Each row of a before or after table is a point. The points were changed in one or more steps. Then noise was added and the rows were shuffled. The steps act on how far a point lies along the listed directions, d1 being the first. Name the steps. A step turns or swaps two directions, mirrors them in a line or flattens them onto one, adds a multiple of one to another, or multiplies one. Angles are multiples of 10 degrees, from the lower direction toward the higher: turns from -170 to 170, lines from 10 to 170 but not 90. Use the fewest steps. Two steps may share a direction if one is a turn and the other turns, adds or multiplies; they go together, in the order done. Otherwise the lowest direction goes first.

Directions:
(1): [-0.54 -0.37  0.02]
(2): [ 0.22 -0.28  0.55]
(3): [-0.30  0.46  0.35]
Before:
[[ 0.46  0.29  0.13]
 [ 0.18  0.51 -0.15]
 [-0.65 -0.14 -0.03]
 [-1.11  0.30  0.07]
 [ 0.03  0.27  0.00]
 [ 0.11 -0.35 -0.28]
 [ 0.15  0.10  0.12]
 [ 0.14 -0.64  0.23]
 [ 0.00 -0.10  0.54]
 [-0.55  0.47 -0.41]
 [-0.36  0.45  0.44]
 [-0.36  0.10 -0.53]]
After:
[[-0.17  0.08 -0.12]
 [ 0.33 -0.01  0.62]
 [-0.35  0.22 -0.41]
 [-0.02  0.28 -0.05]
 [ 0.57  0.22  0.13]
 [-0.02  0.45 -0.26]
 [ 0.54  0.61  0.38]
 [-0.36  0.46  0.44]
 [-0.18 -0.68 -0.02]
 [ 0.31  0.43  0.99]
 [ 0.27 -0.30 -0.20]
 [-0.45 -0.15  0.24]]
Steps: swap d1 and d2

Directions:
(1): [-0.47 -0.37  0.08 -0.32  0.31  0.55  0.47  0.26]
(2): [ 0.46 -0.05 -0.27 -0.50  0.49 -0.28 -0.16  0.52]
(3): [ 0.65 -0.50  0.04  0.13 -0.40  0.01  0.54  0.08]
(4): [ 0.45  0.66  0.17  0.15  0.34  0.49  0.28 -0.08]
(5): [ 0.10 -0.15  0.99 -0.09  0.05 -0.05 -0.29  0.16]
(6): [ 0.20 -0.01 -0.03 -0.76 -0.29  0.32 -0.21 -0.54]
Before:
[[ 0.57 -0.36 -0.31 -0.07 -0.35 -0.15 -0.14 -0.24]
 [ 0.25 -0.26 -0.20 -0.16  0.00 -0.16  0.10  0.20]
 [-0.05 -0.22 -0.47  0.15  0.21  0.36  0.46  0.11]
 [ 0.39  0.33  0.56  0.22 -0.04  0.24  0.00 -0.32]
 [-0.29  0.51  0.27  0.49 -0.01  0.33  0.00 -0.20]
 [ 0.03 -0.36 -0.68  0.02  0.15 -0.25  0.42  0.09]
 [ 0.21 -0.10 -0.42 -0.04  0.13 -0.19  0.35  0.28]
 [-0.23 -0.05  0.28  0.65  0.25  0.27  0.45  0.08]
 [ 0.11  0.23 -0.14  0.01  0.17  0.27  0.13  0.31]
 [ 0.16 -0.07 -0.23 -0.23 -0.10  0.17  0.11 -0.27]
 [ 0.00  0.37 -0.12  0.52  0.22 -0.04  0.33  0.02]
 [ 0.09  0.25  0.52  0.27  0.00  0.16 -0.09 -0.25]
 [ 0.04  0.53  0.60  0.25 -0.07  0.26 -0.41 -0.21]
 [ 0.10 -0.46 -0.33 -0.14  0.02 -0.22 -0.17  0.13]]
After, 14 rows:
[[ 0.31 -0.24 -0.39 -0.11 -0.07 -0.18  0.17  0.16]
 [-0.07 -0.10 -1.49  0.20  0.17  0.39  0.77 -0.01]
 [-0.39  0.49  0.39  0.43  0.06  0.37 -0.04 -0.16]
 [ 0.11  0.29 -0.43  0.03  0.17  0.25  0.19  0.28]
 [-0.20 -0.12  0.43  0.59  0.31  0.28  0.44  0.16]
 [ 0.60 -0.39 -0.64  0.01 -0.47 -0.12  0.05 -0.32]
 [ 0.15 -0.03 -0.71 -0.19 -0.13  0.20  0.27 -0.35]
 [ 0.13 -0.42 -0.59 -0.09 -0.05 -0.24 -0.10  0.08]
 [ 0.01  0.41  1.60  0.14  0.03  0.25 -0.71 -0.07]
 [-0.07  0.44 -0.64  0.56  0.21  0.01  0.50 -0.04]
 [ 0.44  0.18  1.37  0.15 -0.02  0.24 -0.18 -0.20]
 [ 0.01 -0.20 -1.91  0.14  0.06 -0.21  0.80 -0.12]
 [ 0.22 -0.01 -1.15  0.04  0.06 -0.19  0.59  0.14]
 [ 0.12  0.12  1.30  0.19  0.05  0.16 -0.29 -0.12]]
Steps: turn d1 and d2 by 10 degrees; multiply d3 by 1.3; multiply d5 by 3

Directions:
(1): [ 0.26 -0.77 -0.27  0.45  0.02  0.02  0.29 -0.55 -0.39 -0.21  0.05 -0.42]
(2): [-0.28 -0.27  0.30 -0.50  0.41 -0.08 -0.06  0.54 -0.41 -0.40 -0.28 -0.59]
Before (8 x 12):
[[-0.53  0.91  0.58 -0.67  0.10  0.00 -0.57  0.95  0.36  0.04 -0.08  0.51]
 [-0.22  0.28  0.25 -0.56  0.02 -0.20 -0.12  0.55  0.06 -0.33 -0.20  0.08]
 [-0.18  0.06  0.02 -0.01 -0.14  0.15 -0.05  0.13  0.52  0.14 -0.05  0.16]
 [ 0.40 -0.69 -0.13  0.28  0.31 -0.10  0.13 -0.33 -0.47 -0.22 -0.04 -0.57]
 [-0.18  0.68  0.32 -0.64  0.06 -0.15 -0.27  0.56  0.43  0.13 -0.08  0.23]
 [ 0.35 -1.22 -0.43  0.68 -0.30  0.33  0.44 -0.96 -0.45 -0.26  0.21 -0.47]
 [-0.06  0.14 -0.18  0.14 -0.14  0.11  0.08 -0.24  0.13 -0.18  0.07  0.16]
 [ 0.28 -0.71 -0.12 -0.01  0.09  0.07 -0.09  0.17 -0.42 -0.42  0.08 -0.37]]
After:
[[ 0.00  0.78  0.26 -0.34  0.11 -0.10 -0.36  0.43  0.37  0.34 -0.03  0.37]
 [ 0.44 -0.63 -0.32  0.45 -0.10 -0.07  0.34 -0.76 -0.05 -0.06  0.18 -0.24]
 [-0.62  0.81  0.62 -0.99 -0.06  0.20 -0.45  1.03  0.42  0.05 -0.09  0.28]
 [-0.14 -0.48 -0.03  0.15 -0.03  0.12  0.16 -0.05  0.19 -0.13 -0.14 -0.29]
 [ 0.28 -0.24 -0.29  0.42 -0.34 -0.12  0.25 -0.53  0.04 -0.13  0.11  0.27]
 [-0.21  0.07  0.00 -0.14  0.04  0.06  0.08  0.07 -0.04 -0.35 -0.10 -0.09]
 [ 0.41 -0.91 -0.43  1.00 -0.21  0.12  0.28 -1.02 -0.37 -0.15  0.29 -0.07]
 [ 0.19  0.41 -0.01 -0.14 -0.26  0.09 -0.40  0.41  0.36  0.14  0.24  0.59]]
Steps: turn d1 and d2 by 170 degrees
